Each row is a point. To make a cloud, some directions were put in groups of two or more. Within a group, all points are equally far from the middle, so they leave a hole (a ring in 2 directions, a hollow ball in 3). The other directions are filled evenly. Then the cloud was stretched, turned, moved and blurred a little. Count the holes, and give their numbers of directions, smallest first.

Cloud (20 x 3):
42 -37 50
0 81 -31
39 -23 76
8 3 84
-35 27 53
-45 45 35
-3 -34 1
24 -28 74
-10 51 59
19 -15 -28
-7 7 77
-33 50 -59
22 72 30
-23 75 -47
-22 46 -62
-17 -29 47
12 -42 41
-33 -20 30
-56 11 -17
-47 -7 14
Holes: 1 (3)

Cloud, 30 rows:
-35 73 54 -27
-4 -33 53 20
-5 67 65 47
-16 46 9 -42
32 38 -34 -32
40 21 30 40
-48 35 57 19
-46 46 46 33
-46 29 -5 -51
-12 54 83 1
-8 -42 89 -37
51 -68 37 5
34 30 39 43
27 12 51 66
71 23 28 27
-52 50 64 -9
46 14 42 26
-31 -27 58 20
-38 51 8 -42
-79 6 50 21
-34 20 42 41
42 16 60 -38
-22 -18 -27 -66
-20 36 -33 -8
-41 -20 61 -2
58 9 88 -23
36 -26 57 -30
1 66 33 25
-2 63 9 35
-16 62 25 -47
Holes: 0

Cloud, 47 rows:
34 -33 67 -64 18 7
26 30 -50 -81 30 5
6 -42 30 29 34 -77
12 -62 47 38 58 16
-64 -1 35 -40 34 52
28 56 42 -63 54 64
44 -44 -63 -34 -14 7
18 45 22 -90 47 -20
19 -4 -53 -31 91 24
-23 17 -47 21 37 59
-59 26 -32 -12 47 -15
-6 -13 76 37 57 19
-20 -28 27 28 40 -74
-26 23 31 31 77 30
16 -15 48 30 -45 -68
-16 -36 28 -55 58 52
25 9 77 -66 51 35
3 -21 6 83 -40 -49
-23 -9 90 -20 -30 28
22 -69 27 -36 -15 43
15 4 -44 -65 76 41
-33 -53 5 -44 9 -44
32 -26 39 -24 -43 -56
-5 -55 -3 4 -40 58
9 36 -3 -22 -31 65
-79 -18 19 1 25 -12
32 -33 33 -17 -43 56
-5 -12 -84 10 -13 -28
9 18 31 22 -68 2
3 -49 22 -74 36 -1
-5 -58 -11 74 -17 30
22 20 -66 -69 26 2
9 0 42 31 -67 -41
30 -91 -26 18 1 31
47 24 6 -7 98 -16
-60 -44 37 40 23 9
-5 37 -41 18 60 -47
6 -57 41 -26 -28 54
36 43 6 -77 50 63
-15 16 -64 -35 58 -25
-70 -48 26 3 -23 1
96 -5 0 15 1 5
-22 -36 39 76 -22 -49
10 17 33 31 -68 -16
-27 -14 8 -10 86 52
-6 -11 96 41 -1 5
-27 -74 16 17 -17 46
Holes: 3 (2, 2, 2)

Cloud (77 x 8):
-26 28 74 55 -18 -52 -27 17
-10 3 -40 -1 -29 -51 50 9
-29 -58 -60 -4 45 38 -44 11
6 16 -40 80 32 35 45 -41
33 25 53 66 -84 -46 -9 56
-53 37 9 -35 -51 -5 -13 -28
37 -81 32 -30 44 1 -5 14
23 86 7 75 48 -12 49 23
-36 -6 22 -9 -42 -64 0 -32
101 -40 -12 -24 53 21 14 1
99 5 61 25 -31 29 13 22
7 25 -2 -24 62 -24 -8 38
-7 22 -16 -4 32 -19 44 -61
-4 -95 12 -41 -11 -41 21 -5
-23 69 55 51 -50 10 54 11
-66 -3 6 7 25 -62 -2 28
18 10 76 27 -66 -52 -2 62
16 -34 15 -60 7 -7 -41 -32
14 14 42 -10 61 -35 -32 -16
28 31 -27 88 62 38 56 4
-21 -74 -12 54 83 -14 -2 -6
-44 -72 24 20 -6 -73 15 29
14 -1 28 9 13 46 58 -34
10 -13 -73 -14 -11 -48 18 22
21 -56 -43 53 -82 0 0 11
4 53 47 91 56 37 42 31
-27 -45 -51 24 49 -1 -35 42
25 -110 -39 18 35 -55 35 -3
-51 11 -10 17 20 -59 48 7
1 -40 -26 -1 -77 -16 41 -5
-22 18 0 27 -80 60 -12 35
14 35 -75 7 32 59 -36 -28
-12 21 -11 -71 1 -6 14 -24
65 10 95 21 36 -31 15 -17
-17 24 22 -42 -18 -13 35 30
-33 27 -89 10 0 55 -23 35
-42 28 -28 -33 -17 14 -65 23
22 -56 -17 100 -15 -32 53 19
-74 -74 -9 42 28 12 42 18
79 -40 -18 33 7 -61 64 17
48 -79 -30 82 35 -25 16 24
-88 78 11 27 26 -5 -2 -17
75 79 11 51 37 37 1 4
27 -67 -55 75 9 27 25 39
62 61 0 -29 7 34 -13 22
46 -32 -73 22 -7 41 -25 -30
55 52 95 53 4 2 57 15
9 4 7 46 -50 70 0 50
-87 -19 -21 18 2 9 38 51
-31 21 -65 24 64 72 29 -28
69 -5 -45 -6 -12 24 -46 30
-54 21 21 67 13 -33 3 66
-21 -44 13 56 81 6 39 42
7 57 18 4 55 -50 33 -22
26 -48 -46 14 -4 49 -40 -34
-43 11 -48 -36 -32 42 -9 -48
-14 -29 -72 5 -21 57 -42 30
15 -23 57 -34 -31 -43 4 48
15 -8 54 -30 -25 7 3 47
69 9 99 44 14 -68 33 -1
-4 -96 19 37 -2 -4 8 -38
-12 -99 11 41 17 -48 -30 5
15 22 11 48 74 -20 -6 -52
-11 31 10 48 -57 43 -2 -41
70 -19 88 28 59 -46 38 4
-38 -30 -53 22 -42 -17 43 -20
-49 1 49 41 -14 -23 -46 37
-20 -34 -16 -57 -29 -3 -54 -30
11 28 10 91 -36 20 77 3
-92 53 1 41 -59 43 3 28
24 -61 24 59 61 -66 57 -5
-84 8 -36 -25 19 -27 -38 -18
-29 5 34 81 14 14 -15 67
-58 23 6 -18 -38 32 -57 -5
75 -30 88 72 0 -49 73 30
29 -84 28 46 17 -84 1 -14
74 -40 -33 72 -41 -12 8 44
Holes: 1 (8)

Cloud:
45 50 23 32 22 41 0 5 -37
5 -37 -69 11 28 59 35 10 0
-43 -73 -2 0 47 -31 52 19 -11
-30 25 21 -46 -74 37 13 -52 -37
-54 -25 20 9 -7 45 52 -29 -43
11 -23 -31 22 20 90 7 -33 -33
-53 19 13 -1 -25 -48 -49 -86 -12
-48 18 9 78 32 23 -19 4 16
-2 -12 -20 68 -59 1 -31 -21 -54
-31 34 29 26 -15 -39 18 -21 34
-10 -32 9 -72 57 13 0 43 -25
-63 28 -14 33 -5 -14 -17 -42 -59
-62 -37 24 -46 2 -9 43 -71 58
-27 -2 60 -72 10 -73 -25 -35 21
31 9 -20 21 -55 106 -10 -42 -42
-13 -18 -23 25 65 -52 6 -7 -62
-35 -11 45 -93 40 -57 -6 3 -14
-23 6 -12 12 -23 -13 57 -3 18
36 27 -22 -60 9 -11 81 -82 -56
-18 -86 17 -37 52 62 21 -25 -13
-74 3 -21 -44 -11 -70 -26 40 -3
-36 -49 -26 43 25 21 72 -39 -2
-62 35 -1 -62 -58 -31 19 -45 2
-2 -52 13 -10 3 3 43 -30 54
-27 -12 -16 -95 20 -36 31 -22 -60
-24 -35 -11 -27 60 -24 -30 -67 3
-51 18 4 -42 66 -10 -65 -29 -20
-15 18 19 -39 -28 8 77 -74 -60
-50 -5 52 -37 32 -35 -70 -50 26
-34 -2 -30 37 25 25 -80 -20 12
46 0 -68 11 -15 16 33 12 -61
-53 -61 11 -19 -1 12 -25 31 -28
-121 -18 10 -34 62 16 -17 15 30
-35 33 51 -66 -7 -24 25 -7 -43
-49 9 44 -14 32 35 -76 6 -2
-106 13 0 -12 -34 -33 -11 14 -7
-77 30 73 -13 -15 -26 -56 -22 -12
-47 57 45 -4 11 36 -39 -61 -43
-19 -21 -47 -21 12 -66 -39 -58 5
-9 51 1 -30 -30 -7 23 -113 -41
-21 27 25 -29 -44 51 46 -59 26
-91 22 14 22 9 -40 -88 15 -12
87 14 -44 -14 19 -22 -46 12 -60
-90 -8 -3 -13 -16 39 -31 4 34
20 -28 -77 5 14 23 -3 -37 16
-22 45 -51 -46 18 -70 -63 45 15
3 -25 11 -7 74 10 -51 48 1
8 52 -64 16 29 39 32 -66 -4
-32 -78 -55 -32 41 -23 3 -5 15
-65 -32 25 -26 -19 33 -16 3 -33
-73 16 -27 -43 -57 -3 -10 -34 -20
-36 -65 32 -11 70 -18 16 38 3
-30 -39 3 23 18 -5 26 -29 -73
-25 -33 -15 -51 -42 -68 15 -49 24
27 10 -76 33 71 17 16 11 -50
-22 -15 -57 -16 55 -25 -22 -52 12
19 -42 -28 -74 55 42 43 -9 -9
-27 -10 5 -101 7 8 -4 -61 -61
-68 -41 54 -56 -25 19 -34 -34 16
-33 -52 41 3 61 -34 31 24 8
3 4 4 14 10 -72 16 -64 -42
-25 0 -50 -1 -43 -26 -63 -63 11
4 23 35 20 -30 -72 -33 -6 -4
58 -30 4 -33 -23 46 31 -24 33
-47 -19 43 -9 42 54 -31 4 36
-27 -19 29 22 69 47 -48 -18 -49
56 -1 -4 49 -16 36 9 -72 -9
-60 -20 51 -3 -43 24 -72 -12 48
-8 14 24 48 29 42 11 -75 -12
-31 -20 -41 -44 -16 -20 -16 -6 64
13 46 -4 42 -6 6 -30 54 -26
19 -18 -62 38 34 -63 3 -28 -1
-25 6 -55 -34 58 -41 1 -69 5
-55 -33 -53 -17 77 -78 -33 -14 -27
0 4 -74 41 -20 73 31 -26 1
-94 -22 18 -85 -4 -27 6 -51 -10
-30 -26 31 -13 37 -21 -81 -25 -51
-3 9 14 3 35 -42 -61 33 -49
-38 -52 -58 67 -2 52 -7 -5 3
19 -14 -26 -37 54 7 -46 -41 -17
70 51 10 -16 -16 -16 -9 16 -14
26 11 -54 -34 -47 -33 33 3 -27
-65 -46 -34 15 84 -15 -17 1 -59
-53 -15 -35 46 -42 -27 -83 -15 -36
-26 -45 -52 -8 56 -49 -50 0 -35
82 12 -32 12 -26 12 22 -69 -20
-77 5 5 60 -57 17 -15 -1 60
-38 -13 -29 -25 68 -24 -23 74 0
77 35 -45 -42 3 -14 6 -66 -30
25 -39 -27 64 6 18 5 -9 -52
-63 45 19 -16 10 42 -62 1 16
-61 39 25 46 16 35 -4 -6 21
-59 46 -25 -5 -18 5 0 -60 -63
25 -21 -53 -43 0 32 34 -23 29
28 70 23 -30 -6 5 -15 -68 19
19 -15 -3 -27 -86 -20 23 -71 20
-7 6 -20 -34 33 6 -19 12 57
26 -34 15 14 -61 5 51 -49 1
10 33 -58 -17 -49 -17 53 -12 -34
Holes: 2 (2, 4)

Cloud (90 x 9):
26 -56 76 13 -60 0 45 -16 22
29 21 -45 0 -11 -13 -51 58 4
-33 -25 -2 -22 29 16 72 41 -43
-6 -9 -24 30 -73 -29 62 40 -2
31 -45 -51 29 -38 -14 6 66 -10
29 -30 73 -8 -42 -44 -14 -26 40
-15 24 35 -25 49 49 68 38 -31
-3 -27 44 -18 -47 -43 9 37 8
-40 30 -55 -23 -14 11 20 -42 -34
-41 5 16 -50 -7 -5 37 -12 11
25 -18 39 -33 -34 20 73 69 -7
15 -25 -15 8 -83 -52 9 13 -39
-25 -47 0 26 -51 -22 40 16 66
14 -22 20 -15 13 -66 65 -50 14
-40 10 -17 7 -10 -17 93 11 30
-18 -42 10 -37 -42 -13 53 -69 -27
8 -58 -54 -16 -30 12 10 -62 2
1 -59 -25 64 22 -32 47 5 -34
18 -22 1 24 41 52 55 25 -26
28 4 -58 0 -43 -27 36 -35 -25
7 -55 -2 40 27 -55 69 76 -5
-19 -22 -16 11 -40 19 77 -51 -20
39 11 20 -26 -23 10 55 9 65
-17 -40 -7 11 33 59 27 -9 -25
30 -70 39 13 -21 -1 121 -4 10
-17 -56 57 -5 -36 2 35 -34 51
65 1 5 29 -14 -54 -5 39 58
51 -20 7 0 -7 -3 75 -30 -18
24 9 60 63 -15 13 25 -8 -14
44 15 30 -51 -1 -23 3 56 9
3 5 42 21 31 -22 -27 -19 59
21 -5 -53 1 -16 -65 67 22 6
53 -77 -14 12 -15 -40 8 -35 49
-16 -60 37 -30 -4 -3 5 -69 26
12 35 -41 28 -28 -59 43 -27 28
46 -60 -7 -24 -50 -24 -9 17 51
45 18 -38 39 -30 -6 30 33 10
-25 -39 -3 12 25 47 60 -24 -32
21 -56 -8 21 -45 19 46 -8 60
18 0 5 -22 -32 -22 -13 31 -62
2 -54 49 2 -6 6 -33 19 44
-10 -56 -39 -60 -29 45 13 -58 14
39 -31 44 21 -7 -69 39 67 -12
36 37 -5 15 -30 -28 75 60 -20
64 -40 41 23 13 3 -6 26 36
-32 -11 49 -45 -31 68 41 1 10
24 -34 33 -26 -53 -57 5 40 -31
11 12 43 41 4 -38 7 -8 -45
1 -27 13 -22 -11 -13 3 97 20
44 -19 17 -50 -34 -9 62 -6 -1
62 9 2 4 -23 -48 61 -7 -37
-37 -2 -37 -7 -23 -6 75 -27 -30
14 -55 14 -26 23 -1 74 11 -30
47 -21 -43 -22 13 -3 8 40 48
-2 -10 -15 0 8 -41 87 -28 -31
-45 -21 -66 -14 -6 21 18 -1 43
58 -38 49 46 32 24 32 35 37
-15 -43 19 20 5 -23 7 -45 -54
1 -27 -7 15 -82 -38 56 30 -27
37 -40 69 26 -43 10 23 -6 48
14 -43 -29 -26 -11 -26 72 42 46
-25 -9 58 2 -5 -23 63 -23 29
9 -58 21 -30 27 1 20 -12 -44
16 -17 -43 50 30 -13 63 39 -23
-14 23 1 52 -32 -41 71 5 43
8 -21 -4 46 32 -3 81 53 -42
5 -13 36 -3 48 -27 59 9 -23
-19 -30 -15 17 27 -16 59 44 -45
26 31 28 -10 8 44 24 34 -40
22 -10 -40 32 -47 29 47 31 28
41 24 -14 12 41 -50 -24 58 22
-54 -61 -21 -13 -7 91 33 -20 19
14 -42 11 7 48 56 57 -5 5
-9 -29 6 16 36 37 74 21 -45
58 4 31 62 57 -37 30 59 61
-15 16 5 61 35 -24 60 -28 -24
-3 -14 66 20 -20 15 96 -66 20
-26 -33 55 -4 -10 -20 71 -41 13
-5 -34 -49 -31 26 -23 52 53 20
67 -53 53 30 30 -7 24 17 33
39 -25 -18 26 26 18 46 4 -26
-25 8 -42 51 24 -11 79 -3 6
51 -2 16 -17 29 -53 61 36 -1
54 -53 2 28 21 15 12 25 26
6 -23 -7 43 -54 -2 9 43 -22
-14 -3 29 -22 -10 64 83 -47 37
9 5 25 2 -31 -1 6 32 68
-2 -16 22 2 -40 -65 -10 39 2
-2 -42 -24 0 18 36 18 32 -54
-10 4 86 13 34 35 51 -35 27
Holes: 2 (3, 3)
